Each row of a before or after table is a point. The points were changed in one or more steps. Then noise was added and the rows were shuffled. The steps act on how far a point lies along the listed directions, d1 being the first. Write out the steps. A step turns or swaps two directions, mirrors them in a line or flattens them onto one, adds a multiple of one to another, or multiplies one. Angles are multiples of 10 degrees, from the lower direction toward the higher: turns from -170 to 170, lines from 10 to 170 but not 90. Use the fewest steps. Two steps may share a direction if one is a turn and the other turns, adds or multiplies; they go together, in the order done. Otherwise the lowest direction goes first.

Directions:
(1): [-45   6 -20]
(2): [-16 -41  22]
Before (9 x 3):
[[ 25 -11  -5]
 [ -7   9  -5]
 [-69 -14 -27]
 [  3 -26  19]
 [ 81  22  11]
 [ 35   3  16]
 [  3 -35  19]
 [-10 -23  19]
 [ 21  20 -31]]
After (9 x 3):
[[-80   7 -43]
 [-13   1  -3]
 [ 15  -3   7]
 [ 42  -6  25]
 [  8 -13 -13]
 [ 29 -10  -6]
 [ 91 -16  35]
 [ -1   0   7]
 [ 20  -3   9]]
Steps: multiply d1 by 1.3; multiply d2 by 0

Directions:
(1): [-43  39  28 -12  -4 -25]
(2): [ 35  -9  36  -3 -40 -27]
(3): [ -1   5  31 -24 -10  57]
(4): [-42 -50  -1  -4 -25  -2]
Before:
[[  0 -55 -16  13 -17 -23]
 [ 13 -61 -17  -4 -22  14]
 [ -5  18   0   6  19  14]
 [  7 -43 -18  18 -35 -23]
 [-28  23  49 -29 -31  -3]
 [-23   6  66 -33 -39  17]
 [ -2  50   3   1  47  20]
 [  3   9 -30  27  50  -7]
 [ 12 -52 -39  -4  -7  -6]
 [-17  -3 -13   2  18 -11]
 [ -1  29  34  -7  10  -9]
 [-24  21  54 -49  -4  31]
 [ 12 -11 -18   4  22 -14]
 [-63  -6  51 -33 -31  12]]
After, 14 rows:
[[-27  15  22   0 -15 -56]
 [-35 -26 -46  26  48   4]
 [-45   6  32 -24 -28 -27]
 [ 33  69  46 -23  11  24]
 [ 55  34  63 -23 -23  26]
 [ 61  34  33 -15 -13  16]
 [-15 -17 -14   0  15 -19]
 [-14   8 -20   2  31  -5]
 [  1 -26 -41  12  47  55]
 [ 40  20  34 -35  13  52]
 [ -6  -6 -16  10  22  26]
 [ 44  -9  10   5  10  10]
 [-48   1  -3 -21 -12 -40]
 [-15  16  21   6 -39 -55]]
Steps: turn d1 and d4 by -110 degrees; multiply d2 by 1.6

Directions:
(1): [  1 -34  44  10 -42  19  49 -23 -16  13  19]
(2): [-30   0 -16 -14 -10  23 -11  13 -74 -33   6]
(3): [  5  51 -10   0 -41 -22   8   7 -26  52 -22]
Before (14 x 11):
[[  0  -3   6  -3  -5   3   1   2  -7   1   0]
 [ 11  -1   8   5  -6   3  11  -1  15  11   0]
 [  1  15 -11  -4   7 -10  -8   2  22  -3  -3]
 [  7   1  -6   1   7  -4   5   3  17  11  -4]
 [  6  32 -25 -13  22 -16 -39  16  24   0 -18]
 [-13  -3  -6  -7  -1  10  -6   1 -19 -11   5]
 [ -2  24   2   0 -29 -16  12   5 -18  38  -8]
 [  1  -4   1  -3   1   2  -7  -2  -9   2   2]
 [ 10  -6  11   5   0   3  12 -11  12  13   1]
 [  3  -4   8   3 -10   9   7  -3   0   7   4]
 [  3  14   0   1  -9  -6   5   2   8  20  -8]
 [  5   4   6   9  -5  -3   0  -8  14  10   3]
 [ 10  12   1   9  -6 -11   2  -5  14  13  -8]
 [  6   1  16   2   3   3   3  -7  15  11   6]]
After (14 x 11):
[[  0  14 -17  -4   1  -4  -2  10  -4  12  -9]
 [ -5  37 -33 -10  15 -17 -28  15  11  -6 -13]
 [  4   1  11   3 -25   9  20  -1 -13  14   1]
 [  5  -2  17   5 -23   8  25 -12 -15  22   2]
 [ -3  17  -9   3 -12  -2  -4   2 -19   2  -7]
 [  0 -12  13  -1  -7   6   7  -2  -4   0   4]
 [-10  10  -6  -5  -9   5   0   7 -21   2  -3]
 [-23 -14   8  -6 -19  16  11   3 -52 -12  15]
 [  2 -13  19   4 -23  15  20  -9  -9   9  10]
 [ -4 -14   2  -3  13   7  -5  -4  15 -11   8]
 [ -4  71 -78 -28  63 -32 -94  45  19 -20 -38]
 [ -1  10   4   6 -17   1   2  -5 -10  10   3]
 [  3  -7   4  -2   5   1  -6  -4   0   2   3]
 [  2   8  18   1 -15   5  11  -6  -8  20   5]]
Steps: multiply d1 by 2.5; turn d2 and d3 by -90 degrees

Directions:
(1): [  8  -6 -13 -24 -28 -27  10   0 -47 -24 -38   7 -28  10  65   4  51  -5]
(2): [ 40  -5 -53  26 -15  23  19  16  29   8 -34  16 -37 -48  10  32 -32   2]
(3): [ 54  20 -19 -27  -6  51   5   8   5  35 -13 -42  43  16  -7  -4  46  11]
(4): [ 10  12  38 -26  31   7  -7 -14 -20  78   3  36 -17   0  38  20 -23  25]
(5): [-28  35   8 -11  39  38   3 -18  30 -33   5 -48 -31  11  37  44  -1 -20]
Before (10 x 18):
[[ 29  -8 -72  -6 -28  16  36  44 -12 -10 -38 -10 -40 -34  25  12  41 -10]
 [ 51 -14 -38 -15 -50  15  24   4 -31  13 -46  15  -7 -20   0   0  37  19]
 [ 80  34 -51 -11 -31  44  14  22  -4  16 -62 -24 -31 -26  64  13  25   9]
 [-20 -27  32 -16 -11 -41  11   8 -26   4  12  24  43  10 -33 -12   2  11]
 [ 25  31 -20 -22   3  41  16  -6  16 -27 -23 -65 -22  18  61  45  66 -14]
 [ 49  36  27 -17  53  74  -2 -14  30  71  10 -13  29 -11  -4  26 -39  28]
 [  9  -3  49 -29  25  29  -7 -14   0  81  61  -2  60  22 -66 -32 -24  40]
 [-40  -5 -10  -5 -17 -22   1  -8   8 -21  32 -24  20  13 -28  -4  35 -13]
 [ 59   7 -10 -31 -43   9  25   6 -45   4 -24 -21  20 -22  33 -14  60  12]
 [ -1   7  47 -26  12   6 -17  -1 -27  73  15  44   8  10   2  -4 -22  54]]
After (10 x 18):
[[ 33  -2 -17  -3 -27  14  10  17 -14  36 -35  46 -39 -29  36  25 -17  51]
 [  6 -18  11 -30 -12 -23  26   6 -35   0 -20  17   3   4  22  21  18   7]
 [ -9  29  16 -15   6  15  20 -15  -8 -40   4 -32 -24 -22  47  21  18  -9]
 [ 53 -15 -12  31  -7   7   8   8   6  46 -17  54   9 -51 -25   0 -59  29]
 [-37   0   4 -16  -8 -21  -1 -13   0   9  33  -7  20  14 -19   0  33   0]
 [ -4  40 -11  16  14  32  -3   7  28 -41  -6 -44 -30  -7  24  12 -14 -17]
 [-13   6 -10 -18 -14  18  17 -19 -17 -45 -25 -21 -34   2  25  23  30  -9]
 [-24  29  18  21  39  37  -3  -9  66 -22  45 -45   5   7 -20  28 -21 -10]
 [ 50 -42 -10 -20 -43 -23  19   8 -47  61 -12  62  -6 -27  -7 -19 -15  45]
 [-42  16 -12 -14  21  21  17  17   8 -45  11 -50 -22   5   1  11  28 -28]]
Steps: turn d1 and d5 by 80 degrees; multiply d2 by 0.4; turn d2 and d4 by -60 degrees; multiply d3 by 0

Directions:
(1): [-34   6  41  53 -36  -9  48  20  11  19  -2 -57  12 -21   6  -6  38  -7
 -47  -1  -1  39  37  18 -14  47  13 -29   6 -22   3 -33]
(2): [ 39 -15   0 -25  28 -40  10 -19   6  11 -13  20  30 -52  22 -27  -3   9
  -5  25  46 -22  -7  61  26 -13  25   1  24 -38 -14 -67]
(3): [ -6   8 -43   7  72  47  32   7  26  40  44 -13  29  -4 -25   0  41   1
 -20  -2  31   2   9 -20 -21 -10  37  57  11  20 -19   6]
(4): [ 12   6  13 -28 -37 -13   8  27  42  -8 -21 -37  42   2  15 -50  40 -50
  43   7  26   6  -2  10  21 -37  13  14 -42   3  -1  60]
(5): [ -2 -23 -24  12  -3 -36 -15  29  19   6   5 -11   5 -44  10  82  -4 -70
  19 -65 -16 -20  -4  18   8  17 -17  30  15  -1 -28  -3]
Before (12 x 32):
[[  7 -23  14 -12 -30 -27 -29 -24 -57 -34 -40  43 -40  -5  12  27 -70   8
    7  -5 -42   3   3  11  20   7 -36 -46  10 -27   6 -42]
 [-47  10  18  36 -51   5  46  55  37   5 -14 -66  18  22  -2   4  63 -33
  -27 -32  -3  58  36 -32 -35  35   7 -13 -32  -7  14  56]
 [ 42 -10   8 -14 -31 -35  -6  -7   1 -12 -29  20  32 -37  29 -17  -1 -49
   34   6  22  -4  -2  26  39 -23  -8   3  -9 -24 -15   7]
 [-27  -2  27  65 -28  -3   7  12  -7   0   0 -38 -33  -7   8  21  38  -5
  -27 -14 -21  28  18   5 -13  35   2 -47   1 -14  18 -41]
 [ -4  -8  55   9 -83 -40  -3  10 -16 -28 -40 -32   3  20  45 -50   4  -2
   12  22   1  26  11  23  17  18  -7 -58 -14 -27  42 -12]
 [ 18 -13  36 -11 -26 -64  33  27  26  15  -9 -47  46 -59  36 -35  42 -25
    9   7  35  11  -2  70  27  19  38 -13   8 -51 -27 -53]
 [  7 -10   7   2 -33 -25 -20  24  -9 -11 -13  10   1 -22  -8   5 -34 -10
   12  -2 -20  -5 -30  11   2  -7 -29 -18  -6 -14  17  -2]
 [-11  -8  20 -15 -46   0 -37 -16 -12 -21  -3   3 -16  32  -6 -45 -11  22
   22  12 -12   2  -6 -24  -1 -21 -30 -30 -29   4  27  36]
 [-19  28  38  -6 -15  47   6 -27 -11 -14 -28  11  -5  55 -17 -94  -7  77
  -22  79  -5  36  16 -34 -18 -18  13 -38 -16   7  42  13]
 [ 25 -33   0   1   3 -70  -7  27  21   5 -10   1  21 -92  19  52   5 -38
   -3 -54   9 -20  24  57  27  29   0 -12  18 -30 -45 -53]
 [-30  -5 -15  24 -17   3   1   0 -21  -6   5  -2 -13   5 -27  66 -17   4
   12 -56 -36 -21  10 -21 -15  31 -22  -1  11  28 -20  25]
 [ -6 -10  28  15 -54  -7 -34  19 -32 -33  -5  -7 -39  41 -18  -8 -32  -2
   16  -5 -44  10  -6 -21   1  20 -50 -46 -34  13  25  58]]
After (12 x 32):
[[ 10 -32  18  -4 -69 -68 -34  25  -5 -29 -36 -17   5 -12  52  19 -14 -57
   46 -30 -10  -7  -6  33  31  13 -26 -21  -4 -21  16  -4]
 [  6  -3  12  -2 -32 -12 -19  16 -16 -15 -14  14  -2  -5 -13 -17 -33  10
    8  16 -18   1 -30   1  -2 -13 -27 -26 -12 -11  27   5]
 [  3 -16  25  -9 -35 -18 -19 -30 -61 -33 -42  38 -41   4   9   5 -65  25
   -4  12 -40  13   9   8  16   9 -30 -57   6 -29  15 -45]
 [-17 -11  48  40 -68 -21  -9  30 -23 -22  -7 -34 -27  20 -11  -9 -13 -10
   -8  -7 -39  27  12  -2   0  44 -42 -59 -26  -4  22  30]
 [-32 -13  39  50 -39 -43  34  30  35  19 -29 -51  32 -69  17  19  22 -39
  -40 -14  -6  28  41  47  -3  47  11 -17  28 -37 -10 -62]
 [ 52 -13 -36 -71  40  -5 -68 -17 -15 -33  -4  80 -16   6 -10   3 -44  29
   49  -9   0 -46 -21 -16  25 -45 -17   1 -16  22 -16  32]
 [-32  10  -3  18 -17  30   6 -16 -33 -12   4   5 -20  38 -36  21 -17  44
    4 -20 -32  -9  11 -40 -23  20 -16 -17  -2  34  -1  36]
 [ 44  -1   9 -27 -25 -13 -12 -21 -10 -20 -29  34  22  -6  21 -46  -7 -19
   36  29  23  -2  -7   7  35 -39  -7  -3 -20 -13  -2  25]
 [ 52 -23 -28 -74  14 -50 -42  14  13 -13   0  24  22 -26  24   7 -11 -40
   82 -19  17 -44 -53  30  40 -38   6  37  -2  -7 -35  14]
 [-25  -8 -28   4 -28  -9  -2  60  39  -7  -8 -30  10  15  -3  64  32 -74
   22 -75 -17  16   4 -39 -22  11 -17  30 -29  13  -6  86]
 [-27 -15  42  22 -67 -28  -3   3   4  -2  -6 -39   1 -12   7 -30  16  -3
   -9  -2  -6  19  19  11  -1  16 -20 -42 -14 -23  15  -7]
 [ -3 -19 -23  27  -1 -11 -45  14  -7 -14   7   3 -44  -7   5  76   5 -40
   24 -54 -36 -15 -16  -9   0   4 -23  -5   1  11   1  -4]]
Steps: turn d1 and d5 by 110 degrees; turn d1 and d2 by 30 degrees
